Rows are points. The ring and each string are closed loops that go straight from each point to the next, and from the last back to the first. Before rounding, they use only three directions, however many columns there are. Count how often each string passes through the ring. Passing back the other way cancels.

Ring (8 x 3):
[[ 0.17 -0.10 -0.37]
 [-0.12 -0.47 -0.23]
 [-0.19 -0.62  0.08]
 [-0.13 -0.56  0.26]
 [ 0.01 -0.25  0.29]
 [ 0.18  0.20  0.06]
 [ 0.33  0.34 -0.19]
 [ 0.30  0.10 -0.33]]
String (27 x 3):
[[-0.20 -0.32 -0.20]
 [-0.01 -0.31 -0.01]
 [-0.05 -0.58  0.21]
 [-0.11 -0.83  0.53]
 [-0.14 -0.53  0.41]
 [-0.08 -0.14  0.05]
 [ 0.05 -0.14 -0.02]
 [ 0.12 -0.23  0.27]
 [ 0.13 -0.14  0.46]
 [ 0.07 -0.02  0.39]
 [ 0.01 -0.03  0.21]
 [-0.04 -0.04  0.01]
 [ 0.05 -0.16 -0.01]
 [ 0.06 -0.42  0.31]
 [-0.09 -0.90  0.70]
 [-0.21 -0.79  0.37]
 [-0.22 -0.48  0.01]
 [-0.02 -0.20 -0.11]
 [ 0.01 -0.43  0.01]
 [-0.13 -0.67 -0.14]
 [-0.21 -0.57 -0.37]
 [-0.16 -0.28 -0.42]
 [ 0.00 -0.22 -0.18]
 [ 0.03 -0.37 -0.15]
 [-0.06 -0.59 -0.22]
 [-0.24 -0.54 -0.36]
 [-0.22 -0.43 -0.26]]
Times through: 5
String (30 x 3):
[[ 0.18 -0.01  0.03]
 [ 0.34  0.32  0.01]
 [ 0.47  0.63 -0.13]
 [ 0.30  0.57 -0.33]
 [ 0.15  0.31 -0.33]
 [ 0.14 -0.01 -0.13]
 [ 0.27  0.05 -0.17]
 [ 0.47  0.09 -0.26]
 [ 0.48  0.10 -0.43]
 [ 0.16  0.10 -0.51]
 [ 0.07 -0.03 -0.37]
 [ 0.10 -0.19 -0.14]
 [ 0.10 -0.33 -0.18]
 [-0.01 -0.50 -0.31]
 [-0.19 -0.51 -0.41]
 [-0.19 -0.29 -0.33]
 [-0.04 -0.25 -0.14]
 [-0.02 -0.38 -0.02]
 [-0.14 -0.84  0.20]
 [-0.10 -0.69  0.20]
 [-0.01 -0.42  0.11]
 [-0.06 -0.22 -0.04]
 [-0.17 -0.37  0.13]
 [-0.12 -0.58  0.49]
 [ 0.01 -0.54  0.60]
 [ 0.09 -0.31  0.33]
 [ 0.08 -0.15  0.03]
 [ 0.02  0.05  0.02]
 [ 0.05  0.22 -0.01]
 [ 0.07  0.02 -0.08]]
Times through: 2

Ring (10 x 8):
[[-0.14 -0.97 -0.04  0.18 -0.40 -0.07  0.45  0.32]
 [-0.14 -0.64 -0.08  0.13 -0.40 -0.08  0.36  0.15]
 [-0.10 -0.20 -0.14  0.06 -0.25 -0.10  0.23 -0.09]
 [-0.04  0.16 -0.22  0.01 -0.02 -0.12  0.12 -0.32]
 [ 0.04  0.37 -0.29 -0.01  0.24 -0.14  0.05 -0.48]
 [ 0.09  0.51 -0.27 -0.03  0.45 -0.17 -0.03 -0.53]
 [ 0.11  0.57 -0.18 -0.05  0.52 -0.21 -0.09 -0.48]
 [ 0.08  0.32 -0.07 -0.02  0.40 -0.22 -0.04 -0.27]
 [ 0.00 -0.25 -0.01  0.07  0.11 -0.17  0.16  0.02]
 [-0.09 -0.81 -0.02  0.16 -0.20 -0.11  0.37  0.26]]
String (28 x 8):
[[-0.07  0.09 -0.07  0.01 -0.16 -0.16  0.10 -0.14]
 [-0.12 -0.02 -0.14  0.03 -0.31 -0.11  0.18 -0.15]
 [-0.10 -0.14 -0.23  0.06 -0.24 -0.08  0.24 -0.19]
 [-0.06 -0.14 -0.25  0.06 -0.09 -0.08  0.23 -0.22]
 [-0.02  0.05 -0.17  0.03  0.05 -0.14  0.13 -0.23]
 [ 0.01  0.34 -0.18 -0.02  0.14 -0.16  0.03 -0.37]
 [ 0.05  0.59 -0.27 -0.05  0.28 -0.16 -0.03 -0.56]
 [ 0.08  0.48 -0.41 -0.02  0.42 -0.12  0.04 -0.64]
 [ 0.07  0.16 -0.38  0.03  0.38 -0.10  0.13 -0.49]
 [ 0.01 -0.04 -0.20  0.05  0.15 -0.13  0.15 -0.23]
 [ 0.04  0.34 -0.14 -0.02  0.24 -0.18  0.00 -0.34]
 [ 0.13  0.84 -0.16 -0.09  0.56 -0.24 -0.18 -0.58]
 [ 0.18  0.96 -0.16 -0.11  0.74 -0.26 -0.24 -0.64]
 [ 0.14  0.46 -0.17 -0.03  0.60 -0.21 -0.07 -0.44]
 [ 0.07  0.07 -0.14  0.03  0.36 -0.17  0.08 -0.24]
 [ 0.13  0.45 -0.02 -0.04  0.55 -0.26 -0.11 -0.30]
 [ 0.11  0.52  0.08 -0.06  0.48 -0.29 -0.16 -0.24]
 [ 0.02  0.11 -0.03  0.01  0.16 -0.20  0.04 -0.14]
 [-0.01 -0.16 -0.08  0.06  0.06 -0.15  0.16 -0.07]
 [-0.05 -0.73 -0.09  0.15 -0.08 -0.10  0.36  0.15]
 [-0.12 -1.29 -0.01  0.23 -0.30 -0.07  0.53  0.47]
 [-0.15 -1.30  0.04  0.23 -0.43 -0.07  0.53  0.53]
 [-0.10 -0.53  0.01  0.11 -0.24 -0.13  0.28  0.18]
 [-0.04 -0.15 -0.09  0.06 -0.02 -0.14  0.17 -0.08]
 [-0.10 -0.70 -0.11  0.14 -0.24 -0.08  0.38  0.14]
 [-0.19 -1.28 -0.11  0.23 -0.58 -0.01  0.59  0.39]
 [-0.20 -0.92 -0.07  0.17 -0.59 -0.05  0.47  0.29]
 [-0.14 -0.22 -0.03  0.05 -0.39 -0.13  0.21  0.03]]
Times through: 0
